Every row gives one point. The points of each table are mixes of a few directions, plus a little noise. Count the directions of each table, and those that both share. Where both have some left over, give the other angles between the two spaces (their principal angles), to ten degrees, smallest first.
In the rows, 128 means zero.

First:
[[143 121 116]
 [127 134 146]
 [126 124 115]
 [159 131 155]
 [120 105  52]
 [ 92 153 184]]
Second (6 x 3):
[[121 134 142]
 [152 107  79]
 [109 144 166]
 [118 137 149]
 [109 145 166]
 [159 101  65]]
Directions: first 2, second 1, shared 1

First:
[[103  71 103 130]
 [150 178 150 126]
 [105  76 105 130]
 [131 135 131 128]
 [151 181 151 126]]
Second, 5 rows:
[[126 130 126 126]
 [ 71 177  68  84]
 [144 115 144 140]
 [145 113 146 140]
 [154 104 157 148]]
Directions: first 1, second 1, shared 0; angles 90

First:
[[128 128 128 128 128 127 129 129]
 [170 120 106 144  98 188  70  94]
 [119 130 133 125 134 116 140 135]
 [132 127 126 130 125 135 122 124]
 [143 125 120 134 118 149 108 117]
 [102 133 142 118 147  90 165 150]
 [ 68 139 160 105 171  43 211 176]
 [177 119 102 147  92 198  59  88]
 [138 126 123 132 121 142 114 120]
 [103 133 141 119 146  92 163 148]]
Second (7 x 8):
[[117  90  88 151 109 168  88 133]
 [ 52 109 117 129 161  95 175 179]
 [150 140 152 116 123 100 137 121]
 [ 86 109  98 143 139 152 127 148]
 [142 150 129 128 134 157 122 109]
 [207 161 160 114 104 132 104  79]
 [143 136 152 115 125  91 143 127]]
Directions: first 1, second 3, shared 1

First, 7 rows:
[[126 130 119 151  96  84 168 163 118]
 [114 135 156 138  63  92 147 153 135]
 [ 99 142 137  98 104 123 159 143 139]
 [115 134 148 121  96 119 134 135 138]
 [151 143 117 121 225 183  67  82  90]
 [140 116 133 133 134 142 101 110 138]
 [152  96  86 134 178 152 120 109 138]]
Second, 9 rows:
[[144 123 118  61 140 129 120  95 145]
 [167  90  92 138 120  95 138 125 144]
 [127 162 167  95  89  94 119 124 111]
 [ 91 145 111 159 161 153 166 165 106]
 [ 88 150 146 186 125 145 145 168 105]
 [110 128 112 156 165 161 139 141 120]
 [ 96 127 160 130  77 133 140 143 158]
 [137 105 101 113 168 160 120 107 147]
 [192 123 146 115 109  84  67  84 115]]
Directions: first 4, second 5, shared 4

First, 9 rows:
[[113  97 161 126 139 145 166 113 142 130 129 194]
 [136 154 100 121 113 125 124 124 162 183 145  69]
 [138 152 103 119 115 123 120 129 147 168 135  69]
 [122 111 140 145 129 113 119 121 118  66 123 171]
 [110 134 132 159 131 141 109 125 127 118 166 187]
 [131 106 150 105 144 141 154 138 101 127  96 137]
 [123 135 128 149 137 131  94 144  84  87 133 156]
 [134 125 129 121 131 124 126 135 112 115 112 116]
 [145 137 107 105 112 109 138 121 158 157 113  53]]
Second (10 x 12):
[[139 122 101 140 149 153 138 143 123 168 112 104]
 [129 128 126 129 130 130 129 129 128 131 127 126]
 [ 94 148 211  92  65  53  98  81 143   7 177 201]
 [133 125 115 134 137 139 132 136 126 146 120 117]
 [130 127 123 130 132 132 130 131 127 135 125 124]
 [137 123 108 137 144 147 136 140 124 158 116 110]
 [130 127 123 130 132 133 130 131 127 136 125 124]
 [145 118  87 146 160 165 143 151 121 188 103  92]
 [124 130 139 123 120 118 124 122 130 112 135 138]
 [120 133 148 119 113 110 120 117 131  99 140 146]]
Directions: first 4, second 1, shared 0; angles 40

First:
[[101 124 111 149  79 104 152 119 150 129 178 139 117 169]
 [137 126 144 141  88 115 137  80 143 163 162 125 175 145]
 [149 132 145 120 155 146 122 132 120 135 102 117 143  95]
 [157 133 126 104 164 152 149 179 124 124  84 108 102  89]
 [135 125 132 142  76 112 160  98 154 163 171 122 157 151]
 [134 115  96  88  71  82 109  95 121 132 139 145 119 215]
 [131 125 137 116 136 123  85  94 107 126 114 137 151 138]
 [111 135 126 140 178 155 131 179 122  97 105 126  91  83]
 [ 97 137 136 151 205 165 107 175 110  82  97 133  96  65]]
Second:
[[131 128 128 126 126 127 129 127 128 130 128 127 129 130]
 [216 117 115  50  47  91 159  89 140 199 119 102 163 195]
 [129 128 128 127 128 128 128 128 128 128 128 127 128 128]
 [180 122 120  81  80 106 146 105 135 170 122 112 148 167]
 [ 60 137 138 188 190 156 104 157 119  74 135 147 102  76]
 [130 128 128 126 126 126 129 127 129 130 128 128 129 129]
 [ 70 135 137 179 181 153 108 153 120  82 134 145 105  84]
 [107 131 131 146 147 137 121 136 126 111 130 135 120 113]]
Directions: first 4, second 1, shared 1

First (11 x 20):
[[122 109 113 111 129  99 178 156 174 100 142 109 112 165 114  84 173 202
  149 143]
 [143 120 116  73 105 109 162 117 183 134 150 122 148 176 144  69 150 188
  113  92]
 [124 122 123 127 131 119 143 140 140 116 131 122 120 137 121 117 143 151
  138 137]
 [142 156 149 140 120 168  58  81  70 175 112 156 160  83 154 183  62  26
   90  94]
 [116 133 137 169 145 142 103 138  87 122 112 132 112  93 116 171 112  85
  140 156]
 [123 117 120 121 129 112 155 144 152 112 135 118 118 146 119 105 152 168
  141 138]
 [140 130 125 101 114 126 132 112 146 142 136 131 145 144 142 108 127 139
  112 101]
 [154 142 131  81  99 138 111  81 141 170 138 142 172 144 163 109 101 113
   84  66]
 [ 99 119 131 192 163 128 128 174  93  89 110 118  81  93  91 169 142 116
  172 197]
 [129 142 141 151 132 152  87 111  86 146 114 143 136  94 134 170  93  65
  116 124]
 [115 117 123 143 140 115 151 156 137 102 128 116 104 133 109 123 153 157
  153 159]]
Second (8 x 20):
[[138 136 136 189 131 121  86 137  73 103 111 146 141  86 143 151 175  94
  152 124]
 [142 131 129 107 131 146 152 128 180 109 114 107 115 163 141 126 163 136
   98  81]
 [ 95 116 120 137 119  95 103 122  52 181 165 160 145  79  93 120  32 130
  175 226]
 [106 114 116  47 123 130 179 113 183 177 160 111 115 173  98  95  37 176
  108 159]
 [133 129 129 119 129 135 138 128 147 122 123 120 123 141 132 127 140 131
  117 111]
 [140 135 134 166 131 129 105 135 105 102 111 134 133 109 144 144 176 106
  136 109]
 [123 125 124 100 126 131 147 123 153 141 136 120 122 147 121 118 104 144
  117 131]
 [148 138 136 160 133 138 114 136 128  90 102 126 128 124 152 145 198 107
  122  83]]
Directions: first 2, second 2, shared 0; angles 40, 90

First:
[[115 101 107 100 142 140 123 113 101 119 119 121 165 102 147 103 145 127
  146 111 111 111 129 147]
 [141 120  96 144 101 203 138 110 108 121 115 136  98 113 117 158 120 127
  165 171 152  76 151 154]
 [141 118  94 114 152 184 123  95 120  69 141 142 156 113 117 131 129 111
  157 182 215  92 109 150]
 [130 130 198 120 117  59 147 138 171 145 157 144  97 171 114 107 138 117
   95  79 104 162  93  96]
 [124 134 160 128  81 122 132 149 117 129 137 121  97 129 117 133 106 133
  146 106  82 124 133 134]
 [123 136  98 126 141 172  68 120 104  39 127 123 164 104 137 119  80 108
  148 164 180 120 112 135]
 [113 125  57 136 152 153 112 133  86 162  81  97 174  84 162 140 139 157
  135 141  99 123 181 148]
 [132 151 151 113 158  68 151 150 153 143 160 119 160 141 113 134 150 145
  106 130 152 167 109 120]
 [136 118 151 166 107 113 148 119 167 197 103 154  50 170 132 132 143 119
   87  96  85 135 143  91]
 [125 146 168 132 127  66 136 154 155 156 140 124 118 153 123 125 130 136
   95  99 101 171 120 103]]
Second, 9 rows:
[[117  81  96 121 115 147 153 149 116 147 145 186 140 138 142 134 113 145
   89  91 131 147 119 184]
 [144 141 159 127 136 112 102  96 128 102 132 110 121 129 130 129 144 127
  154 138 119 108 144  98]
 [118 135 151 117 133 125 124 155 140 121  93  67  96 127 107 129 105 102
  171 172 166 132 112 160]
 [111 121 101 159 113 125 141 153 147 192 151 137 159 116 124  93 125 142
   95 156 125 136 130 111]
 [191  97 194 163 155  57  34  52 114  35 132 191 106  86 173 124 150 168
  126 108  81 103 188  82]
 [ 96 146  85  77 102 187 193 150 119 150  92 106 134 155 106 145 112  97
  133  89 153 145  79 175]
 [127 134 146 122 149 129 124 138 126 123 168 102 118 160 123 155 139 121
  153 155 137 118 136 130]
 [109 109 114 120  89 140 149 119 141 186 142 123 161 136 122  89 125 137
  123 139 137 122 122 133]
 [140 188 107 146 159 129 130 141 121  95  96 129 118 104 125 154 138 111
  109 105 102 141 121  77]]
Directions: first 6, second 6, shared 0; angles 40, 50, 60, 80, 90, 90

First, 10 rows:
[[ 86 178  37 206  53  80  80 115 147 123  85 126 168 107 147  73  92 140
  134 151 186 186 160 105  89 248 129  98 105  88 102 113]
 [169 138 144 102 163 134 138  66 106  87 113 168 119 143  91 139 128 105
  103 128 157 104 103  97 149  98 133 164 117 115 157 104]
 [131 143 110 133 115 120 120  98 136 114 117 136 120 131 116 122 125 132
  114 132 139 126 131 122 124 142 145 131 119 116 129 137]
 [120 117 137 128 128 131 130 159 127 146 138 113 134 123 144 128 127 129
  142 125 116 134 131 136 126 126 115 120 136 136 120 124]
 [ 93 147  96 160 123 129 121 124 137 128 127 144 134 122 117 125 146 139
  126 136 138 145 138 145 122 147 143 121 127 128 128 159]
 [130 117 153 110 164 151 146 127 120 126 145 142 116 134 110 152 154 124
  124 122 112 111 116 144 144  83 133 142 137 145 142 146]
 [179  64 229  67 184 147 161 203  78 158 153  94 150 128 174 147 104  85
  169 106 100 111 100 102 154  61  46 143 155 153 133  36]
 [172  79 193  55 125 143 152 153 146 152 160  79  73 146 144 153 130 144
  122 106  49  75 122 152 136  61 144 124 140 153 116 156]
 [ 88 132 109 158 122 131 123 161 134 148 137 124 144 116 139 124 140 137
  144 131 126 152 141 149 120 145 123 111 136 138 119 145]
 [112 168  73 159 101 113 108  72 148 101 105 155 121 130  99 115 133 142
  103 142 158 137 138 127 116 168 167 127 109 106 130 160]]
Second:
[[145 121 142 123 147 137 113 103 116  86 103 116  99 134 122 147 123 124
  106 118  94 124 128 115 152 100 132  96 153 134 128 128]
 [136 122 133 143 131 124 115 132 128 105 119 136 130 130 121 139 114 120
  124 125 137 126 130 121 117 139 114 130 135 126 119 116]
 [142 138 113 159 113 114 100 102 131  73  82 133 130 126 108 131 113 116
  104 139 163 137 121 109 120 159 143 117 119 107 121 101]
 [110 136 139 121 153 122 159 154 120 151 151 146 162 132 132 129 135 107
  151 134 147 139 132 137 124 128  97 163 121 130 145 125]
 [100 181 133 119 186  98 189 115  98 104 106 160 201 139 108 128 155  54
  138 169 203 177 115 125 154 132 110 177  91 100 196  98]
 [170  88 161  71 106 155 139 126 155 164 169 110  70 139 123 138 141 168
  116 108  80  61 111 151 124  76 170 142 122 147 114 164]
 [ 70 126  75 200  90 124  86 197 133 191 158 132 164  98 177  93  96 162
  179 112 127 165 172 128  82 204  65 102 158 141  79 129]
 [151 112 128  88  98 151 123  95 144 150 136  91  69 128 132 119 147 174
  106 118  73  95 115 138 151  86 192  96 125 138 122 163]]
Directions: first 4, second 5, shared 1; angles 30, 30, 70

First (8 x 32):
[[140 133 151 114 126 116  99 117 136 149 149 109 108 111 135 140 162 134
  137 151 106 120 121 146 149 121 128 130 125 116 117 114]
 [136 131 142 119 127 120 110 121 132 141 141 116 115 118 132 136 149 131
  134 142 114 123 124 139 141 124 128 130 126 121 121 119]
 [126 128 125 130 128 130 132 129 127 125 125 131 131 130 127 127 123 127
  126 124 131 129 129 125 125 129 128 128 128 130 130 130]
 [121 126 116 135 129 134 143 134 124 117 117 138 138 136 125 122 112 125
  124 116 140 132 132 119 118 131 128 127 129 134 133 134]
 [116 124 106 141 130 140 156 138 121 109 109 145 146 143 122 117  96 123
  120 106 149 136 134 111 109 135 128 126 131 139 138 141]
 [151 137 172 102 124 105  72 107 142 167 167  93  90  98 141 152 192 138
  145 171  86 113 115 161 166 115 128 132 122 105 108 102]
 [149 136 166 105 125 108  79 110 140 162 162  98  94 102 139 148 184 136
  143 166  91 115 117 157 161 116 128 131 122 108 111 105]
 [ 83 110  45 179 134 173 234 169 102  54  55 194 201 185 104  83   7 109
   97  45 208 157 154  64  56 153 127 121 140 170 166 178]]
Second (8 x 32):
[[106 111 128 156 148 148 171 105 121  94 153 139 119 144 148 110  91 122
  141 102 144 139 110 131 110 156 136 152 148 157 118 167]
 [147 143  98 109  99 117 107 176 127 149  62 140 168 133  87 136 137 129
   93 133 140 125 167  96 125  91 117  89 103 100 156  91]
 [120  95 157 163 135 151 160  86 119 100 166 145 101 168 150 113 114 120
  135 108 160 146 111 126 110 132 137 151 151 152  98 171]
 [121 110 159 145 142 138 140  88 127 115 177 124  94 136 156 123 130 126
  148 125 129 134 103 146 128 142 136 154 146 145 101 155]
 [123 130 128 128 134 128 131 125 129 125 135 124 125 121 133 127 124 129
  134 128 122 127 122 134 129 138 130 133 131 132 128 131]
 [ 87 156 105 118 181 122 148 124 138 113 168  92 121  57 163 126  93 135
  176 128  65 110  88 177 145 208 136 162 140 156 141 138]
 [164 159 107  84  89  99  68 185 135 178  59 122 163 112  80 152 173 136
   93 159 116 113 172 106 147  76 112  79  90  79 159  62]
 [156 122 143 121  97 122  99 136 127 149 104 138 131 153 106 136 162 128
  103 140 148 132 152 107 130  81 122 105 115 104 124 108]]
Directions: first 1, second 3, shared 1

First (11 x 32):
[[112 108 111 123 129  85 144 151 125  95 106  99 137 164 106 175 138 136
  138 133 109 160  64 125  69 144 102  84 183  65  96 101]
 [ 96 116 159 168  75 119 175  31  97 127 158 215 130 118 139  90  89 141
  130 145  73  99 150 183 168 111 156 174 117 145  54 108]
 [139 121 111 118 154 140 108 149 159 128 129  92 127 129 111 124 148 135
  115 124 158 152 129  91 103 143 106  96 123 121 151 143]
 [164 158 115 105 163 160  90 194 144 158 110  89 122 108 146 134 145 103
  129  95 179 120 148 107 144 133 137 129  97 156 201 171]
 [152 143 116  87 162 147  85 195 139 131 117  71 121 128 130 148 161 122
  132 128 160 135 130  84 124 122 109 117 131 134 196 130]
 [136 114 110 114 141 174 100 137 156 146 139 113 124 106 130 104 166 152
  129 105 140 134 155  94 145 127 111 116  88 142 153 158]
 [132 145 146 162 124 111 153  90 127 136 134 161 130 124 127 105  78 102
  105 136 150 117 147 158 128 140 157 144 118 148 112 139]
 [114 132 162 140 100 119 146  68 100 118 155 174 123 128 132 102  96 129
  121 172 100 104 154 151 158 103 143 173 135 155 106  89]
 [123 110 108 125 140 114 129 145 147 112 118  98 135 146 106 148 145 140
  127 124 132 159  94 108  82 147 102  84 151  89 116 127]
 [118 132 164 142 101 138 138  56 108 129 167 182 119 114 136  79  99 135
  116 172 107  98 180 143 176  98 145 183 112 176 114 100]
 [123 130 105 122 121 101 143 191 105 126  75 113 139 143 147 197 144 112
  171  74 102 129  62 164 110 140 136 109 156  75 109 140]]
Second:
[[148 132 132 128 139 125 127 147 121 137 136 130 130 117 153 125 133 115
  167  99 135 107 113 151 168 122 141 139 129 125 127 116]
 [ 81 155 140 137  97 105 145  84 120 105  88 132 122 169  68 156  65 118
   12 224 125 165 171  96  16 145 127 126 145 155 143 155]
 [ 92 110 116 126 111 140 126  96 147 114 119 121 125 144  86 129 132 160
   70 168 112 167 151  82  65 138  98 102 123 128 125 151]
 [123  72  67 120 134 162 120 175 162 145 112 107 142 110 146 145 217 175
  196  17  99 150  70 125 138 148  98  67 101  60  88 174]
 [143 135 165 122 136 136 112  84 125 118 184 138 116 120 123  76 111 132
  114 192 144 111 173 107 167  99 123 165 130 173 151  73]
 [131 157 130 139 124  99 146 158 106 134  89 132 133 138 140 168  98  88
  131 109 134 117 106 167 112 142 159 135 142 120 128 146]
 [152 133 143 125 141 130 121 131 121 132 155 133 126 114 149 106 129 119
  158 123 140 103 130 142 178 113 137 150 128 140 135  98]
 [156 123 122 127 144 130 126 166 124 144 135 127 133 109 167 128 153 118
  196  65 133 102  94 162 186 124 141 132 124 109 119 119]
 [125 134 138 128 125 126 128 113 126 122 134 131 125 132 119 121 115 126
  109 155 131 129 144 120 122 124 128 137 131 142 135 119]]
Directions: first 5, second 3, shared 2; angles 50

First (8 x 32):
[[137 161 119 139 170 171 137  87 171  90 180  83 159 134  84 109  76 136
  109 105  84  95 107 164 151 131 104  79 127 123  94 168]
 [127 145 119 131 147 152 138 105 159 101 148 100 140 137  99 121  94 125
  116 122  94 104 110 152 143 130 117  98 132 124 111 151]
 [103  94 123 106  79  90 136 163 111 142  54 152  87 141 156 157 155  99
  140 170 141 141 127 109 113 125 156 163 144 129 162  93]
 [112 116 119 116 108 118 138 136 134 123  95 127 111 142 128 141 124 109
  128 149 118 122 118 130 128 127 139 133 140 126 140 119]
 [115 101 129 114  93  97 129 157 106 148  80 154 100 132 155 145 157 114
  140 153 148 144 134 108 114 126 148 159 134 130 154 100]
 [133 110 139 128 109 103 116 153  93 159 110 161 116 115 161 134 169 132
  140 133 166 155 148 101 111 126 139 160 123 132 146 105]
 [141 111 146 133 116 101 108 155  80 169 121 171 123 105 168 129 180 144
  143 123 182 167 158  93 108 126 138 167 115 135 145 103]
 [160 184 129 158 204 192 123  68 169  92 235  78 190 117  74  88  72 164
  105  70  91  96 117 167 157 132  86  63 109 123  73 187]]
Second, 11 rows:
[[177 129 197 154 132 131  87 151 110 201 204 207 150  69 208  99 195 198
  154  81 226 152 194  90 146 126 127 149  65 106 125 104]
 [106 143 102 130 126 133 148 116 130 116 112  85 132 113  91 107 103  94
  102 154 122 141 112 104 114 127 146 146 149 133 143 154]
 [148 162 115 163 170 139 115 108  73 145 176  96 175  70  92  78 136 137
  103 103 167 186 144  75  87 128 128 163 125 153 127 169]
 [147 148 102 149 175 132 114 105  73 119 156  94 162 116  82 113 126 135
  113  97 121 165 126 119  88 131 107 135 137 163 110 158]
 [122 128 123 125 125 128 133 126 132 122 120 122 125 132 122 129 122 121
  125 134 121 125 122 130 128 128 131 127 133 128 130 130]
 [105 100 114  95 103 118 144 135 166  89  72 130  89 198 129 182 105 108
  143 150  60  76  96 190 150 130 119  88 149 122 122 102]
 [116 117 143 116  99 126 137 141 161 134 112 147 107 133 154 135 129 123
  135 148 133 107 129 130 152 126 142 126 123 106 139 111]
 [105 112 155 108  74 126 147 151 187 143 101 159  94 128 173 133 128 115
  137 167 145  95 131 124 170 124 157 130 118  88 152 102]
 [139 130  97 131 166 126 118 109  91  97 128 101 142 159  87 148 117 130
  126 101  82 135 111 160 100 133  96 108 147 162 103 140]
 [112 134 147 127  95 133 144 139 160 153 125 134 120  89 150  97 129 113
  118 161 172 131 139  84 146 123 164 157 119 100 158 130]
 [133 105 111 110 142 118 121 124 124  89 103 132 112 201 117 186 118 134
  149 109  57  95 104 201 129 134  91  80 143 146  99 108]]
Directions: first 2, second 3, shared 1; angles 60

First, 11 rows:
[[120 124 110 128 123 126 112 125 106 127 155 116 154 129 143 142 124 125
  147 127 107 128 114 121 108 101 148 114 124 114 106 117]
 [150 154 146 145 148 137 122 147 139 108 124 138 111 135  82 111 153 170
   87 117 144 134 132 151 142 148 124 131 110 127 133  77]
 [133 153 152 138 148 140 133 140 155 116 110 145 108 130 108 114 145 152
  101 132 158 123 141 139 139 148 120 141 107 134 153 108]
 [120 158 149 139 151 145 126 139 154 114 119 145 120 130 125 122 144 151
  112 140 157 116 139 132 126 134 132 140  95 128 153 104]
 [181  37  94  96  63  74 162 101  82 173 106  96  97 122  94 114  89  69
  134  83  71 171 118 136 180 166  74 115 249 156  84 215]
 [135 132 126 133 131 129 120 133 121 122 137 125 131 131 115 127 134 140
  121 122 123 132 123 134 127 126 133 123 124 123 119 107]
 [ 93 158 162 128 150 151 146 129 184 126  92 159 112 122 166 126 132 123
  131 165 183  98 156 114 124 138 123 159  90 140 189 155]
 [ 99 142 106 135 136 138  95 128 104 117 177 116 179 131 164 156 129 134
  160 139 107 117 108 112  82  74 174 109  92  99 103  92]
 [148  45  75  98  67  82 138  97  65 169 144  86 142 122 138 141  84  64
  170  98  56 158 103 116 138 118 113 101 220 134  68 200]
 [143 145 136 140 141 134 119 141 129 113 133 131 123 133  98 119 145 158
  103 119 133 133 127 143 133 135 130 125 115 123 124  87]
 [ 86 159 152 129 150 152 135 128 171 124 111 152 130 123 176 136 130 123
  142 166 171  97 147 109 109 120 138 151  83 130 176 145]]
Second (9 x 32):
[[129 140 114 137 161  95 133 151 143 144 123 140  94 110 144 122 118 140
  150 147 108 105 112 108 151  86 132  95 151 103 128 106]
 [127 113 137 104 102 139 131 148 108  99 110  78 168 121 135 120 142 124
  131 115 162 179 139 127 125 166 136 163  79 148 122 140]
 [101  96 126  80 101 146 135  95  85 106 112  86 176 116  99  95 170 118
  163 111 160 173 134 151 133 160 133 173  46 126 137 131]
 [121 147 145 144 151 114 127 141 163 170 173 175  57 132 127 161  81 110
   93 137  98  69 137 123 133  69 122  83 179  96 131 110]
 [134 149 144 148 137 118 124 166 161 152 153 140  82 127 152 160  83 119
   90 131 111 106 135 113 122 101 129 103 172 119 123 121]
 [101 136  96 141  81 176  99  44 118 143 115  98 158 115 123 116 140 125
  147  86 109 174  96 156  63 198 133 184 135 129 154 136]
 [153 123 131 137 156 105 148 182 136 119 117 141 135 140 154 112 149 160
  129 160 129 113 130 115 169 108 128 111 136 147 108 140]
 [155 155 121 156 148 109 107 106 137 112 126 167  97 137 105 173  79 110
  121 130 125  94 126  99 103 109 116  75 176 123 129 105]
 [130  92 138 106 114 151 148 119 101 107 123 128 185 156 113  93 190 145
  130 135 150 141 142 160 152 156 123 165  79 161 119 164]]
Directions: first 3, second 6, shared 0; angles 70, 80, 80

First:
[[117 129 150 101  99 126 136 154 101 120 131  90 140 149 103 107 133 115
  160 162 165 109  53 124 155 150 147 100 115 163 116 153]
 [118 129 148 100  95 128 135 152  96 118 135  87 141 148 103 101 140 117
  162 167 168 111  50 125 156 150 147  97 115 169 117 155]
 [134 126 116 144 141 130 124 112 139 131 128 147 122 116 142 135 130 135
  114 111 110 140 165 132 115 118 117 140 133 113 135 117]
 [118 129 148  98 115 122 136 161 121 128 119  95 138 150 105 127 110 114
  148 152 155 103  67 114 150 141 148 116 120 144 116 143]
 [108 131 166  71  99 118 142 186 105 122 118  65 149 170  83 116 106 102
  171 179 185  84   7 107 172 156 164  95 111 168 107 160]
 [137 126 111 158 131 136 122  94 124 127 142 153 119 107 148 120 155 143
  116 113 109 154 175 145 110 119 112 133 134 124 137 121]
 [142 128 104 159 173 127 117 104 175 142 114 177 112 106 160 168 103 140
   83  77  76 144 226 127  91  98 104 172 147  71 143  91]
 [140 126 103 168 139 137 119  86 133 129 140 167 116 100 156 126 153 146
  106 101  96 158 199 146 102 112 104 142 137 111 141 113]
 [140 127 106 159 159 130 120 102 160 137 123 170 114 105 156 152 120 141
   93  89  86 147 210 133  97 105 106 159 143  86 141 100]]
Second (9 x 32):
[[142 127 146 131 107 138 131 109 105 118 169 116 128  81 107  93 174 138
  139 149 119 159 152 147 108 148 127 102 109 138 126 141]
 [132 123 110 164  87 151 128  71  69 105 172 140 123 103 144  66 216 154
  146 144 136 172 138 166 127 139 112  92 120 179 136 146]
 [138 130 211  49 137 111 150 183 158 128 139  71 137  78  39 148  75 118
  140 165 121 116 123  89 108 159 160 115  87  91 111 127]
 [135 134 144 111 163 113 120 171 179 153 110 118 133 124 114 170  73 103
  105 115 102 106 152 112 111 126 138 155 133  73 119 117]
 [112 125  58 184 131 135 112  96 114 131  97 176 120 192 206 130 144 133
  116  91 141 121 114 145 156  94 105 150 167 155 143 122]
 [109 124 124 110 125 122 142 133 120 117  96 130 126 171 133 141 101 135
  141 129 160 105  74 103 160 116 133 131 132 150 133 122]
 [125 129  66 190 136 137 103  98 125 139 116 171 123 162 197 125 154 125
  107  90 118 132 151 158 134 103 104 149 164 134 138 125]
 [141 133 122 146 146 127 109 137 154 147 135 134 130 111 135 139 124 112
  105 112  96 132 174 142 104 128 124 144 136  92 125 126]
 [118 125 173  68 120 118 157 153 127 114 117  96 131 130  80 138  91 135
  152 157 156 111  77  89 144 140 150 114 103 138 122 126]]
Directions: first 2, second 3, shared 1; angles 30

First:
[[174 151 182 166  99 130  54 137 115 145 132  69 108 165 180 142 169 145
  129 116 146 146 123 164 123 191 122 138 116  75  81  79]
 [101  95 115 120 154 106 131 125 144 130 150 118 126 161 104 159 103  62
  115 119 129  98 112  77 124  91 111 113  81 200 199 134]
 [139 143 125 120 120 144 132 140 122 129 127 138 134 106 135 118 133 171
  138 127 124 137 136 151 132 142 144 124 155 106  99 133]
 [109 143 125 104 129 114 158 104 118 111 107 159 131 107 110 113 132 117
  126 136 127 136 139 121 132 109 125 129 133 130 125 147]
 [128 113 106 139 131 147 146 138 138 130 127 141 136 111 123 113 113 149
  132 137 118 126 129 133 127 123 136 136 150 120 127 135]
 [ 68 117 113  76 159  76 173  87 129 104 124 161 130 137  73 147 109  30
  110 126 130 105 126  58 131  56 103 107  76 219 207 164]
 [169 162 169 158  95 140  85 129 110 134 112 102 117 129 172 113 169 174
  135 129 139 159 136 179 127 186 132 148 149  49  56  95]
 [171 119 144 200 104 161  87 144 136 146 121  92 119 139 171 108 142 170
  133 141 130 147 122 171 119 179 129 167 153  51  79  87]
 [ 91  97  87 113 153 123 178 119 145 117 127 163 139 113  88 122  92  95
  122 139 115 109 126  90 128  76 124 126 125 175 178 159]
 [130 139 114  85 135 140 135 158 123 133 154 138 140 111 124 145 118 168
  140 109 121 117 133 135 137 128 153  91 142 156 129 148]]
Second:
[[116  83  81 121 143 139 172 132 157 121 123 164 160 100 100 125 103 127
  143 135 112 125 121 118 127  88 144 141 134 161 172 145]
 [130  61  65 154 122 152 213 103 179  96  61 214 188  53 100  81 114 153
  173 169 101 168 130 152 128  74 164 212 168  96 142 133]
 [119 137 124  94 139 122 129 144 124 130 151 130 128 134 120 152 115 130
  132 112 125 109 130 114 136 117 138  94 119 165 142 141]
 [138 158 141  79 131 129  95 147  93 151 169  90 130 124 135 147 162 140
  100  90 147 124 116 142 119 167 113  69 117 170 142 150]
 [136 158 171 168 110 116  95 112 116 126 110 106  92 162 155 119 139 119
  124 141 136 135 140 132 130 153 115 149 127  68  75  97]
 [158 139 137 129 108 145 109 116 102 141 118 105 147  91 145  98 192 151
  103 120 148 168 113 180 106 181 105 135 143 103 117 134]
 [128  93 134 218 126 134 106 107 140 141 115  87 102 163 139  97 126  77
   93 157 136 128 109 115 104 144  81 175 117  91 137 101]
 [116 152 152 128 128 108 119 131 129 118 130 131  98 165 134 149 101 121
  145 131 122 108 147 103 147 113 141 120 119 116  99 112]
 [110 172 147  61 143 105 113 159 112 128 174 125 106 162 124 185 101 134
  140  96 125  87 145  95 154 114 151  56 108 181 126 140]]
Directions: first 4, second 4, shared 2; angles 30, 80
